Each row is a point. The window is the flat piece filled in between its corners: a triangle in 3 columns, a solid with four corners in 4, and so on. A path goes straight from each point to the next, and from the last back to the first. After which points does the path pass through the window?
In the rows, 128 means zero.

Window, 4 rows:
[[115 142 120 128]
 [ 48 160 148 109]
 [105  98 163 110]
 [176 141 124 102]]
Path:
(1): [ 94 109 131 107]
(2): [108 124 183 119]
(3): [ 85 155 181 146]
(4): [110 130 109 107]
(5): [ 97 148 123  96]
(6): [ 89 178 144 153]
(7): [148 115 145 128]
(8): [143 108 126  76]
(9): [149 120 126  79]
(10): [187 175 127 148]
(11): [173 146 162 128]
(12): [152 102 119  97]
(13): [153 143 110  89]
(14): [164 134 156 109]
(15): [115 160 186 117]
(16): [ 93 137  93 107]
Through the window after points: 1, 3, 9, 15

Window, 8 rows:
[[113 135 158 101 151 130 113 166]
 [134 187 114  69 181 121 165 147]
 [142 111 100  96 121 102 120 155]
 [130 133 142 139  86 118 147 114]
 [158 123  85 132 136 133 107 117]
 [170 185  95 161 127  94 117 170]
 [ 56  60  67 108  85 146  78 112]
 [149 184 157 107 115  90 123 105]]
Path:
(1): [158 151  84 105  90 163 135 157]
(2): [100 125 118 139 133  76 108 105]
(3): [102 115 122  93 158  82 116 116]
(4): [145 125 110 108  94 141 124 143]
(5): [143 201 108  91 119 134 148 149]
(6): [127 109 116  86 182  96 138 141]
(7): [135 138 112 118 144  99 131 111]
(8): [162 180 104 108  81 134 107 127]
Through the window after points: 5

Window:
[[161  60 131  87 188 178 153 156 132]
 [146  84 180 153 107 147 139 169 115]
 [110 111 102 125 129 107 122 146 184]
 [189  78 146 138 138 180 120 122 122]
 [ 71 142 101 139 115  66 164 103 143]
 [ 75  79 132 133  86 108 123 110 138]
 [110  81 178 161 127  86 121 108 153]
 [ 73 130 111 129 156 114 108 131 132]
 [193  89 174  69 143 171 120 152 117]]
Path:
(1): [104 112 178 136  93 147 148 114 185]
(2): [117 134 156 125 140 158 152 116 172]
(3): [139  96 125 113 150 119 120 151 136]
(4): [164  93  83 130 107 109 130 142  74]
(5): [126  80 160 123 132 152 125 122 152]
(6): [110 119 158 137 119 141 139 127 159]
(7): [121  78 141 127 127  82 130 152 106]
(8): [128  92 107 131 139  94 126 153  96]
Through the window after points: 4, 8

Window (11 x 11):
[[174  71 152 164 142 130 110 132 146 100 147]
 [ 66  96 147 147 149 113 168 126 134  92  56]
 [140 129  78 124  92 121 167 132  96 134 161]
 [ 96 166  31 129 166 115 187 127 136 131  94]
 [155 163 191  75 180 167 183 199 157 204 110]
 [134 133  93 144 137  61 146 145 117 119 122]
 [143 178 123 149 109 119  93 150 105 127 157]
 [148  97 128 128 143 126 166  72 111 152 203]
 [192 161 129 162 113 100 146 137 116 133 112]
 [113 162 137  95 120 121 114 140 152  74 110]
 [178 144 141 119  93 103 117 161 121 203  59]]
Path:
(1): [120 148 106 137 109 104 134 132 159 111 142]
(2): [152 166 135 121 148 133 114 156  62 137 107]
(3): [142 115 101 118 133 121 122 140  93 109 127]
(4): [142 165 131 171  90 114 170 132 158 162 161]
(5): [115 102 137 159  87 113 146 157 194 128 142]
(6): [175 157  96 117 176  90 131 110  47 131 123]
(7): [154 126 132 123 131 120 131 127 108 113 116]
(8): [146 175 127 174 108 105 137 156 191 133 164]
(9): [130 132 130 157 110 104 164 130 136 126 109]
(10): [157 130 122 108 175 131 128 120  95 125 130]
(11): [153 144 118  96 135 116 120 151  76 124 118]
(12): [118 129  89 160 102 101 185 126 167 132 148]
(13): [143 102 128 168 115  98 141 145 161 128 132]
(14): [163 115 135 130 141 119 120 136 116 123 118]
(15): [123 112 112 113 194 131 156 131  90 143  94]
(16): [131 166 140 125  77 109 176 137 161 149 155]
Through the window after points: 1, 3, 5, 7, 9, 11, 13

Window (14 x 14):
[[111 105 173 121 189 168  70 104 163 105 141  94 134 151]
 [155 137 134 202 109 149 131  91 122  80 121 145 146 153]
 [132  88 146 147 174 147 123 141  59 161 159 167 166 139]
 [201  86 129 117 174  99 126 105  25 121 190 121 189  99]
 [112 134 103 133 161 143  96 172  96 115 119  99 118 123]
 [136 106  55 115 201  97  86 154 118 138 129 143 109 168]
 [210 124 117 129 132 167 122  68 104 118 146 116 170  79]
 [154 138 112 148 154 168 111 155 118 173 189  86 128 175]
 [140 144 137 100 169 123 149 140 143 144  89 112 141 206]
 [ 92  89  87  41 138 111  87 106  71  82  89 145 112 149]
 [101 103 170 140 144 109 141  97  97 116 128 131 106 104]
 [176 135 122  86 172 135 140 163 121 122 145 139 119 170]
 [182 154 128 110  55 121 109 139 127 124 101 132 146 135]
 [151  53 136 136  78 136 159 124 111 109 114 150 173 137]]
Path:
(1): [121 142 105  88 147 126  85 147 140 110 163 113 164 134]
(2): [161 116 127 133 152 145 128 126 103 133 132 114 119 160]
(3): [192 110 125 134 140 174 121 141  92 136 118 115  67 171]
(4): [130 129 119  84 184  98 130 148 123 115 160 154 183 143]
(5): [123 109 122 117 140 142 123 126 114 117 162 161 180 122]
(6): [201 122 128 116 161 134 117 117  78 137 100  89  90 157]
(7): [143 105 132 154 182 148  73 147  79 140  92 137  98 151]
(8): [122 130 104  99 133 129 128 144 113 101 143 106 145 127]
(9): [122 139 115 121 127 141 120 123 116 110 133 125 171 116]
(10): [175  92 147 120 147 127 107 111 100 128 124 126  87 165]
(11): [145 100 134 104 154 143  95 134  89 113 116 122 122 152]
(12): [110 123  99 111 157 118 116 126 113 116 131 129 137 134]
Through the window after points: 3, 5, 7, 9, 11

Window, 14 rows:
[[117  76 131 124  89 135 126 109 168 132  88  73 135 134]
 [164 141  80 142  92 133 121 130 119 106 146 165 142  77]
 [118 104 115  64 140  96 156  75 146 140 160 130 135 190]
 [123  89 151  91 105  83 113 142 122 140 132 101 122 161]
 [125 146 143  93  76 125 124 157 162 122   7 112 148 129]
 [130 159 138 130 107 152  96 125 135 161 117 166 154  87]
 [119 154 127 164  61 165 124 163 156 120  94 152 134 136]
 [ 95  73 138  75 116 112 132  73  89 109 141 147 139 158]
 [163 151 151 168 143 124 116  81  55 106 135  75  86 131]
 [179 113 146 117 149 162 162 112  55 139 167 111 109 136]
 [127 100 114 132 186 141 125 121  94 109 158 119  94 131]
 [152 128 114 116  72 152  71 146 161 133  53 143 174 157]
 [136 100  71 150 119 136 142 114 101 178 140 169  84 125]
 [151 105 123 101 121 145 116  89 115 115 168 144  60 122]]
Path:
(1): [170 109 131 130 104 128 101 128 144 135  89 140 155 148]
(2): [108 133 107  94  80 153  94 131 136 127  92 132 140 149]
(3): [118 137 117 110  89 139 125 124 132 129 110 115 132 129]
(4): [162 123 170 138 138 118 103 125 118 138  88 157 125 124]
(5): [148 109 146 136 101 123 131 107 140 111  97 150 142 122]
(6): [127 153  83  93  71 162  85 156 120 164 112 109 129 155]
(7): [123 119 101 106 100 149 106 131 121 150 131 112 142 147]
(8): [135 115 139 143 110 128 140 127 124 106 112 143 106 139]
(9): [191 105 147 160 152 138 163 117 146 123 138 145 144 138]
(10): [130 116 116 107 129 146 125 116  73 136 144 115  99 132]
(11): [112 133 101  95 105 137 112 132 112 119 139 108 126 127]
(12): [166  92 150 164 133 118 122  93 150 140  93 184 114 130]
(13): [146 110 150 128 117 125 120 108 124 132 110 139 141 129]
(14): [117 146  94 112  89 154  93 128 109 119 112 122 122 151]
(15): [ 99 113 114  58  84 155 134 123  93 127 119  92 121 180]
(16): [161 119 157 164 126 111 110 108 152 112 106 144 141 104]
Through the window after points: 1, 3, 9, 13

Window:
[[171 127 140  30 134 136 144 143 107 101 179  99  95 103]
 [126 140 132   7  89 105  87 150 119  80 163 126  80 147]
 [ 91 126 113 153  94 109 153  75 167 101 111 104 129 102]
 [ 90 128 106 140  74  70 140 129 111 138 164 140 181 138]
 [119 100 112 206  49 129 120  92 105  77 151 117 128 147]
 [121 143 165 146 110  94  94 150 137 105 124 127 143 119]
 [ 81  95 137 178 111  98 150  96 111 130 112 132  98 139]
 [127 103  93 134 108  94  87 109 144 162 119 137 142 124]
 [121 111 155 154  91 114 144  54 123 121  96 152 163 134]
 [133 122 104 217  61  38 142  96 123 119  99 168 145 116]
 [131 187 115  55 132 158 111 142  94  92 157 150  97 109]
 [137 137 115 124 128  99 132 117 147  93 164 145 125 171]
 [123 160 130 184  79  95 111  57  83  91 137  62  97 168]
 [122 114  97 110 117  93 122 145 110  95  91 117 153 147]]
Path:
(1): [130 138 116 143  88 106 133 106 121 121 133 116 122 154]
(2): [150 153 111 100  72 115 159 114 144 150 118 120 104 127]
(3): [109 104 127 144 123  84 101 127 112  76 141 145 150 124]
(4): [119 119 121 148 115  79 112  72 100  95 145  95 132 119]
(5): [127 154 126 166  52 132 128 110 116 107 126 109  95 175]
(6): [130 147 133 116  98  98 130 128 126 128 123 121 130 140]
(7): [ 89  96  95 144 122  68 108  86 112  77 130 146 142 121]
(8): [110 133 120  89 121  92 113 118  86  71 157 145 123 124]
(9): [144 161 117  86 102 145 112 136 145 130 137 127 100 136]
(10): [121 147 139 146  70 133 154 150 134 130 111 119 122 146]
(11): [120 113 111 141 133  82 110  74 109  88 145 134 135 127]
(12): [110 116 127 112 132 102 102 100 120  97 144 128 147 109]
(13): [129 132 118 135  70 107 156 145 133 124 122 145 112 154]
(14): [127 133 118 141  55 112 165 132 139 128 115 107 129 166]
(15): [115 109 124 146 114  85  92  91 115  96 135 125 134 120]
(16): [109 121 129 128 100  79 127 110 104  98 150 127 143 109]
Through the window after points: 4, 8, 16

Window:
[[175 137 156 109 112 140 125 159 122 128 103 111 146 108]
 [132 133 119 107 150 150 161 118 113 129 116 118 118 165]
 [167 156 102 111 116 126 118 114 149 119 116 140 168 124]
 [142 103 114 125 120 144 136 143 133 146 183 134 107 184]
 [162  70 102 185 105 119 114 204  16 112 142 198  97 100]
 [191 152 135 112 110 155 123 137  93 122 118 149  98 126]
 [116 116 135 142  79 117  83  89 125 110 125 102  98 139]
 [164 155  61 163 184  91  62 135 152 115 132 128 118  20]
 [188 110 110 140 105 120 102 164 100  82 124 123 121 177]
 [ 94 167 156  92  54  92 127 140  90  96 144 116  93  94]
 [145 139  94 104  88 161 120 140 129 132  99 101 118 153]
 [157 178  88 171 139 138 135 127 143 110 137 111 137  69]
 [112 179 111 165 147 143 122 164 130 139 122 157 116 122]
 [106 147 105 144 108 114  68 142  65 144 202 105 157 176]]
Path:
(1): [171 131  85 167 116  95 126 141  99 165 135 127 140 136]
(2): [146 145 122 109 139 166  78 143 127  82 136 133 121 112]
(3): [167 101 136 136  98 188 103 131  90  81 158 129 144 112]
(4): [144 170  84 151 134  82 120 158 130 138 122 118 112 154]
(5): [159 119 118 174  78  89 125 115 104 174 127 119 116 198]
(6): [138 136 126 120 109 144 112 146 107 103 134 128 117 131]
(7): [135 139 139 100 116 192 121 143 126  82 170 160 123 118]
(8): [167 127 102 154 117 104 112 155 102 130 119 123 113 154]
Through the window after points: 3, 7

Window, 14 rows:
[[149 101 124 120 136 107 120  51 186 153 106 158 122 183]
 [158 140  95 101 171 151 110 156 111 124 155 132 153 116]
 [131 104 159 104  76 163 163 137 117 125 103 144 108 152]
 [143 136 139 124 169 120 155 137 119  62 149 111 141 139]
 [128 118 124 117 146 148 143 188 105 122 107  54  92 128]
 [122 104 133 115 135 167 126 128  88  98 162  66 119  77]
 [ 79  77 143 130  98 120 130 168 110 130 116 108 144 134]
 [109  97 183  91 126 142  92 183 116 105 126 104  90 115]
 [172 168 101 140 109 129  85  66 171  96 107 136 163 195]
 [107 169  88 131 116 112 119  52 156 100  89 185 110 162]
 [158 169 155 134  90  71 123  67 139 155  66 158 136 160]
 [145  63 105 146 126 150 129 173 142  72 135 124 101  60]
 [131 126 148 204 145 164 108  93 202 163 132 178 122 150]
 [106 151 165  73  94 120 151 133 173 143  89  99 147 134]]
Path:
(1): [131 106 106 132 110 132 126 146 125 116 151 130 110 128]
(2): [126 138 126 121 112 107 134 119 134 113 138 122 125 154]
(3): [132 118 152 127 137 190  98 102 138 134  67 125 143 127]
(4): [118 127 141 142 160 162 114 145  89  66  48 145 125 137]
(5): [143 118 124 116 117 125 130 122 144 134 160 115 120 134]
(6): [168 129 103 121  82  52 105 107 153 141 146 167  83 162]
(7): [129 126 155 135 130 145 135 117 131 111  83 119 146 117]
(8): [124  85 172 128 123 112 121 120 120 111  65 152 134 128]
(9): [140 181  93 128  90 114 134  93 168 173 159 112 125 179]
(10): [126 136 134 147 127 115 120 110 146 138 154 126 116 131]
(11): [154 113 142  78 134 173 127 143 135 108  34 137 151 147]
(12): [121 120 192  97 147 156 140 114 137 112  64 109 130  96]
Through the window after points: 6, 8, 10

Window (14 x 14):
[[116 181  40 176 171 105 127 136  96 110 155  40 101  82]
 [124 145 168 117 130 146  97  86 148 120 103 164 137 186]
 [105 111 128  71  93  96 208 147  86 184 145 150 141 131]
 [ 96 119 164 112 137 165 196  97 166 114  90 133 151 143]
 [143 108 108 143 160 102 115 201 149  97 123  82  95 162]
 [148 132 140 112  83 159 138 123 159 143 131 142 142  97]
 [109 100 194 114 109 150 198  95 157 137 173 138 122 138]
 [123 102 111 150 178 130  82  96 131 169 131 130 155 116]
 [160 133 147  71 166 167 110 146 125 128 109 135  96 105]
 [160 101 133  93 130 148 104  88 129 179  81 133  89 123]
 [101 113 154 136 130 152 136 140 100 173  97 149 107 127]
 [110  75 114 137 157 141 156 104 156  93 136 183  84 120]
 [ 88 116 158  85 125  92 119 143 114 161  91 114 106  87]
 [168 144 106 178 149  58 172 140 114 158 164 127 132  98]]
Path:
(1): [109 130 131 111 147 135 150 117 125 167 124 149 102 117]
(2): [145  90 150 140  86 123 135 114 109 110 118 107 159 108]
(3): [108  42 181 145 114 122 113 118 116 122 131  79 178 110]
(4): [145 196  75 118 181 152 147 122 157 144 114 184  51 127]
(5): [ 78 128 139 115 172 101 148 171 175 199 106 150  98 137]
(6): [126 111 143  95 112 122 140 116 101 137 119 124 122 106]
(7): [164  97 156 117 110 137 126 159  88 108 134 107 120 114]
(8): [110 132 122 118 148 122 153 108 158 145 124 133 122 126]
(9): [ 91 139 158 120 129 106 154 132 148 170 126 136 117 155]
(10): [176  71  91 121 132 154 130 102  98 109 120 130 127  84]
(11): [136 123 121 128 133 120 140 132 112 119 120 117 122 105]
(12): [ 88 163 102 126 168 120 120 116 150 218 116 128 111 143]
Through the window after points: 5

Window (14 x 14):
[[166 120 122 103 158 169 145 130  97  60 135 133 133 123]
 [122 133 133 152 134 123 122 193 186 126  91 143 126 127]
 [161 103  92  96 139 180 146  64 124 149 111 105 113 189]
 [148  98  90 108 103  45 140 126  87  96  86 126  91  79]
 [161 120 157 175 140 149 143 157 100 122 176  92  85 157]
 [125 128 110 174 173  75 130 124 138 166 193 120 106 162]
 [124 125 141 134 147  49  78 137 117 172 155 101  68 101]
 [151 137 165 121  86  91 134 168 160 190 145 138 145 102]
 [115 126 113 161 122 175 123  83 132 156 162 153  78 145]
 [ 62  77 155 116  69 152 171 147 138 109 114 111 113  76]
 [173  79  93 134  85 130 109  84 139 130 134 111 210 153]
 [ 94 165 112 146 119 133 136 117 115  98 105 109 124 187]
 [152 137  64 146 142  88 105 150 106 180 121  97 170 150]
 [113 128 163 178 170  76 122 155 127 140  95 174 130 106]]
Path:
(1): [154 136 138 153 115 119 173 104 145 143 111 121 173  87]
(2): [165 134 142 159 134 145 148 114 132 119 144  78 120 128]
(3): [122 105 110 139 133 116 112 168 105 144 145 157 109 161]
(4): [131 109 154 140 112  95 112 164 137 162 157 145 124 139]
(5): [152 147  86 131 142 125 148 109 121 137 119  99 137 117]
(6): [128 179 151 131 130 123 144 109 152 156 110 104  80  91]
(7): [124 106 108 146 136 116 126 161 115 104 129 138 131 164]
(8): [112  96 128 108 102 124  84 179 117 125 140 128  87 167]
Through the window after points: 2, 4

Window (14 x 14):
[[118  60 126 125 147 180 165 132 156 105 129  54 130 126]
 [111  87 143 172 109 151  90 104 143  99 136 124 137 148]
 [153  70 159 123 183 143 125  78 128  85 182 106 146 142]
 [161 128 141 102 144 177 115  68 169 112 132 105 134 106]
 [167 101 176 167 160 202 105 106 118 160 142 129  78 101]
 [106 128 116 152 120 145 170 144 119 102 138 166 111 117]
 [ 79 123 127 179 124 136 186 104 110 170  99 170 134 103]
 [115 117  79 153 150 169 158  91 149 159 108 188 103 149]
 [171  53 142 117 123 152 140 120 102 101 107  91 143 127]
 [ 80 121 123 148 103 136 138  87 108 150 149 140  67 163]
 [110  67 147 106 156  68 128 147 158 112 124 162 136  68]
 [ 42 139  70 120 126 154 153 132 106 169 124 190 151 146]
 [ 58 141 126 150 156 114 132 125 105 119  72 182 112 131]
 [ 89 137  64 158 154 111 103  87 109 126 142 157 118 112]]
Path:
(1): [ 89  94 132 125 126 179 137  97 137 121 102 171  83  83]
(2): [122 112 108 154 139 118 139 130 116 141 140 110 146 164]
(3): [117 117 122 158 140 141 136 114 138 130 133 128 125 133]
(4): [ 90  98 134 118 102 165 127  60 110 125 119 169 102 114]
(5): [ 73 114 107 147 141 154 116  89 106 113 121 165 109  90]
(6): [140 129  81 155 157  88 120 111 135 138 152 124 139 165]
(7): [109 163 119 133 147 133 170 158 117 175 108 146 143 150]
(8): [ 70  76  98 141 120 165 134  83 122 115 135 160 126 108]
(9): [108  86 122 119 131 177 121  77 111  76 141 142 109  99]
(10): [144 114 131 157 150 133 114 133 156 153 128 114 130 153]
(11): [127 140 112 170 172 103 124 136  98 179  89 125 112 172]
(12): [ 62  80 113 121 114 158 150 107 135 101 159 179 133  97]
(13): [ 83  98 136 145 138 161 156  67 119 150  98 191 129  30]
(14): [106 126 121 167 125 119 158 141 119 145 133 124 115 185]
(15): [115 156 109 151 107 119 148 151 150 149 165 141 137 145]
(16): [ 96  88 114 137 155 160 139  92 101 104 115 158 113 114]
Through the window after points: 3, 5, 7, 13, 15

Window, 14 rows:
[[152 139 125 126  68 147 110 146 118 115  99  89 111 119]
 [113 163  94 114 125 166 119 121  95  97  99 149 118 131]
 [157  87 171 128 165 154 123 108 144  89 173 117 133  63]
 [186  58 159  64 109 194 100 201 140 247 181 112 133 219]
 [138 120 147 119 121 115  90 151 125 101 118 160  96  98]
 [178  99 120 156  73 114 121  97 138  89  88 168 129 150]
 [ 90  98 118 166 110 104 161 167  95 138 183 158 128 105]
 [110 107 110 177 152 139  94 141 175  98 105 107 118  88]
 [157 150 169 146 110 130 132 110 131 139  95 148 110 104]
 [129 111 128 167 141  90 135 137  86 120 143 109  94 127]
 [104  99 149 117 147 130 133 129 189  68 112 106 130 117]
 [131 151 139 119 103 152  93 112 146 133 157 135  78 128]
 [ 78 114 166 129 130 148  92 105  76 125 149 112 133  97]
 [ 74  77 117  96 127 189 120 108  92 139  91  61  71  85]]
Path:
(1): [144  94 166 181  88 191  94 163  90 110 153 153  66 110]
(2): [134 115 140 155 124 164 104 130 139 111 108 143 112 109]
(3): [118 106 118 111 143  64 109 153 147 120 144  88 112  94]
(4): [143 140 131  88  96 126 106 100 182 158 142 112 133 114]
(5): [135 104 147 149 132 150 115 139 104  99 114 130  99 132]
(6): [108 111 140 154 120 155 120 129 139 104 124 125  99 112]
(7): [129  98  84 130 168  99  84 150 135 146 107  89 151  70]
(8): [123 104 120 102 135 146 111 126 125 137 113 105 110 113]
(9): [ 95 100 171 145  80 199 118 149  91 108 135 132  68 119]
(10): [159  83 166 177  80 181  91 194 112 144 198 132  86 180]
(11): [119 121 121  63 156 103 151  92 133 137  86 112 150  94]
(12): [147  91 127 104 109 130 116 131 137 160 141 127 127 147]
(13): [153 106 157 155 106 166 120 170 117 123 129 135 112 148]
(14): [110 138 155 164 141 164 133 133 142 122 123 137  82 125]
(15): [148 112 134 103  93 120 109 117 118 127 117 116 127 100]
(16): [132 110 119  85 135  89 138 109 162 147 113  98 159 130]
Through the window after points: 2, 6, 8, 12, 14

Window:
[[177 112 160  49 125  98 109 113 113 140  86 139 138 107]
 [ 92 106 122 183 165 132 137 129  82  92 145 133 124 128]
 [105 123 120 132 138 118 130 126 133 159 182 107 138 138]
 [169 142 125  71  65  92  78 155 138  97 107 129 130 135]
 [ 99 142 141 109 113  73 105 136 164 138  94 159 122 110]
 [ 87 143 186 158 162 107 174 113  77  88 184  77  85 117]
 [ 69 146 170 174 126 151 119  89 109 113 139  97 150 147]
 [177 159 120 103 105 115  66 107 156 153  99 165  84 132]
 [148 147 116 125  91 150 137 105 208 114 122 182 141 121]
 [106 144 142 114 163 131  93 109 177  90 153 159 136 163]
 [ 71 107 159 170 172 137 113 108 104  86 180  57 114  68]
 [131  96 203 187 151  73 117 115  87 106 177  89 133 107]
 [ 87  97 121 115  88 136 108  75 168 114 150 179 104 151]
 [182 126 105  83 111  54 105  91 157 119  71 108 123 139]]
Path:
(1): [122 144 138 115  98  74 104  83  68 118 173 152 152 126]
(2): [116 154 121 126  99  96 115  80 133 130 163 138 156 122]
(3): [135  99 167 120 146 110 100 173 133 105 113 106  94 130]
(4): [184  84 157 167 152 145 102 182 174 143 133  96  97  99]
(5): [ 79 157 129  80 112  95 130  57 102  96 126 160 154 129]
(6): [141 153 107 124  98  99  78 124 125 111 124 164 129 123]
(7): [124  95 202  89 144 137 155 118 177 122 118  72 102 148]
(8): [ 68 119 174 113 137 159 138 144 141 138 101 114 107 174]
(9): [141 128 137 130 123  87  96 103 110 108 145 119 131 112]
(10): [110 145 125 115 101 101  93  84 141 123 161 164 118 128]
(11): [124  98 143 128 126 136 123 135 145 108 106 109 118 132]
(12): [125 101 128 122 110 149  91 159 146 147 124  86  94 150]
(13): [125 161 147 116 121  73 132  94 113  90 156 146 157 115]
(14): [109 132 119 139 101 109 123 105  81 111 153 133 123  98]
(15): [126 121 162 139 149 126 110 115 167 117 109 106 125 142]
(16): [112 117 155 130 158 125 112 133 164 111 119 106 105 127]
Through the window after points: 2, 4, 6, 10, 12

Window:
[[165 125  69 176 104 134 184 140 136 101 113 130 128 122]
 [120 129 175 165 102  66  89 125  67 175 149  86 124 139]
 [ 95 107 109 191 126 162 113  87 124 199 127  68 165 115]
 [168 149 137 189 134 132 120  59 188 191 113  90 151 102]
 [131 113  98 119 127 139 125 173 140  89  83 160 108 103]
 [108 140 138  86 122 127 158 134 121  45 147 130 133 118]
 [122  53 109 160 139 117 114  70 130 199 165 127 134 125]
 [124 146  90 125 183 145 158 141 106  89 120 176 128 146]
 [115 154  90  89 113  78 165 168 142  78  86 144 152 155]
 [137 133 177  89  83 118 135 138  85 161 123  98 114 179]
 [122 160  82 110 132 139 148 186 165  95 161 153 122 134]
 [ 97  95 120 133 161 104 115  90  96 177 154  56  72 137]
 [159 113 127 100 142 109 100 133  84 140 150  65 151 137]
 [119 128 140  99 117  91 140 123  61 198 145  95 121  95]]
Path:
(1): [123 106 166 138 129 116 184 133 112 150 160  73 131 140]
(2): [141 108 135 142 144 129 196 187 144 130 127 102 141 122]
(3): [132 131  93 135 114 124 120 112 120 117 115 132 115 119]
(4): [133 147  96 106 124 130 120 102 113 139 145 110 111 142]
(5): [ 98  90 166 136 145  99 154 146 101 132 132 100 123 117]
(6): [123 136 175 118 155  97 149 146 139 145 126 105 128 120]
(7): [117 108  81 117  95 140  95  99  73 151 139 111 124 145]
(8): [116 143  86 122 140 119  78  79  86 131 120 119 117 115]
(9): [116  89 158 131 137 104 181 159 129 167 151  73  97 156]
(10): [105 122 176 166 158 120 168 149 166 149  75 113 199 117]
(11): [138 127 120 112  98 128 117 114  94 157 148 102 102 152]
(12): [129 121  78 142  82 144 114  66 135 138 150 112 124 144]
(13): [127 127 146 142 164 118 136 138 119 152 121  90 145 112]
(14): [121  75 157 153 145 117 176 133 140 174 133  80 157 119]
(15): [122 173 103  95 116 125  79 107  96 115 142 131 114 136]
(16): [121 147  89  83 105 119  58 108  96 129  97 148 102 141]
Through the window after points: 2, 4, 8, 10, 12, 16

Window (14 x 14):
[[100 137 112 103  83 157 144 145 110 139 125 122 140 135]
 [145 172 146  77 130 130 106 103 140 134 165 107 179 170]
 [121  91 156 107  93 131 110 138 101  94 154  72  91  46]
 [122 138 132 138 113 175 108  98 126 136 139 141 168 107]
 [171 200 175 146  57 163 101 134  84 127 145 116 155 196]
 [ 62 136 156 110 129  98 141 122 147 130  84 171  71  71]
 [ 83 132 122 131 137 129 116 118 164 143 130  90 134 138]
 [ 87 158 181 107 113 112 158 163 161  70 184 151 116 158]
 [146  23 199  79 209 197  78 176 170 116 154 198 140 182]
 [157 148 145 123 127 107 154 148 164 128 153 114 169 121]
 [116 105 101 122 111  99 100 169 137 102 150 147 145  97]
 [109 134 149 134 143 146 107 135  82 172 150 141 144 103]
 [115 106 120 124 140  56 158  53 157 164 162 101 178 126]
 [125 131 111 107 156 154 137 115 140 102 140 119  92 152]]
Path:
(1): [ 96 117 143 121 131 127 142 133 126 115 114 120 148 125]
(2): [111 127 136 118 117 143 119 121 122 113 134 127 163 118]
(3): [149 164 153 128 127 134 128 127 172 159 176 147 120 130]
(4): [121 136 142  99 121 114 128 126 150 137 165 141 121 134]
(5): [102 123 179 140 148 163 135 126 129  98 115  98 166 141]
(6): [ 99 130 148 117 138 102 118 130  87  85 131 122 165 140]
(7): [131 137 153 114 105 173 126 156 184 169 153 152  80  89]
(8): [125 129 115 102 123 115 102 126 167 147 184 140 109  95]
Through the window after points: 2
